Every row gives one point. The points of each table are mixes of a few directions, plus a little noise. How many directions does each table use, and how many do they share? Where both have some left over, give the other angles between the two spaces (their principal angles), to ten degrees, smallest first.
(in the rows, 128 means zero)

First (6 x 3)
[[139 141 128]
 [134 135 128]
 [ 80  73 128]
 [159 164 128]
 [177 184 129]
 [ 79  70 129]]
Second (6 x 3)
[[ 92  85 129]
 [117 114 128]
 [164 167 127]
 [175 184 125]
 [ 76  68 130]
 [145 148 128]]
Directions: first 1, second 1, shared 1

First (8 x 8)
[[ 89 160  96  89 130 146 167 125]
 [122 133 124 123 129 129 133 128]
 [132 123 131 130 126 128 123 127]
 [134 123 131 132 129 126 122 128]
 [155 107 150 153 126 114 100 130]
 [111 145 112 109 130 137 149 126]
 [218  50 199 214 126  89  33 136]
 [ 64 180  78  69 129 155 192 122]]
Second (7 x 8)
[[110 185 128  80 111 161 170  74]
 [142 155 151 112 111 144 136  81]
 [146 114 142 144 127 120 110 128]
 [ 99 126  97 120 141 126 143 158]
 [130  96 120 153 141 109 108 167]
 [184 139 191 138 101 136 103  59]
 [ 84  82  67 149 165 100 126 229]]
Directions: first 1, second 2, shared 1

First (10 x 11)
[[138 138 123 113 113 148  97 117  75 152 177]
 [145 174  96 199 170 137  49 119  77  45 124]
 [126 111 141  72  90 140 144 122 109 198 176]
 [119 101 146  76  95 128 171 130 143 191 148]
 [128 122 133 106 114 132 135 126 123 153 145]
 [121 125 127 151 147 111 146 139 168  96  84]
 [123 109 139 100 110 125 159 133 146 161 131]
 [122 114 137 115 122 120 154 134 154 140 116]
 [117 126 125 191 174  94 157 148 208  44  30]
 [143 159 108 160 143 143  68 116  74  97 149]]
Second (10 x 11)
[[ 91 109 150 165 152 131 111  90 129  88 133]
 [144 118  78 108 122 150 104 196 157 107 156]
 [153 127 110  87 101 107 187 184 176 166  89]
 [177 167 105  90 114 152  96 148  77 172 162]
 [118 134  92 168  96 100 112 130  85  89 143]
 [132 123 132 111 165 181  79 132 136 119 168]
 [152 151 177  86 170 178 103  90 108 183 142]
 [143 152 157 116 104  91 177 100 101 183  84]
 [ 86 100 130 174 129 101 141 115 149  78 112]
 [ 83 100 153 173 129  89 169  95 158  95  86]]
Directions: first 2, second 4, shared 1; angles 50

First (10 x 14)
[[130 127 128 129 132 124 134 126 121 127 132 133 125 133]
 [118 133 128 124 101 154  88 149 173 135 103  98 150 102]
 [118 133 128 125 106 150  94 145 166 134 106 103 146 106]
 [114 134 129 124  94 162  76 154 188 138  94  89 157  93]
 [130 127 128 129 134 123 137 124 118 126 134 135 123 134]
 [133 126 128 129 139 116 145 119 107 125 139 141 119 139]
 [114 133 128 124  96 160  79 152 185 138  97  91 155  95]
 [155 115 127 138 197  59 233  76   7 107 196 207  70 197]
 [135 124 127 130 146 110 155 114  97 122 146 148 113 146]
 [131 126 128 128 135 121 139 123 116 125 135 137 122 135]]
Second (10 x 14)
[[121  87  87 164 117  87 148 152  49 108 148  91 143 168]
 [139 125 127 140 160 136 166  75 151 167 159  97 159 115]
 [128 149 120 114 143  96 121 128 127 176 157 123 110 131]
 [130 181 189 171 138 218 170  98 169  91  80 139 108 119]
 [128 118 135  87 115 114 108 154 144 111  84 144 157 112]
 [137 136 130  86 126 113 106 137 144 139 112 157 125 118]
 [ 99 119 120 159 114 161  77 115 141 139 198 118  70 128]
 [131 136 133 100 124  93 133 161 119 119  87 134 148 129]
 [166 115 105  94 128  87 138 136  91 132 108 168 134 146]
 [101 112 138 163 114 175 110 122 143  97 142 108 120 120]]
Directions: first 1, second 6, shared 0; angles 30
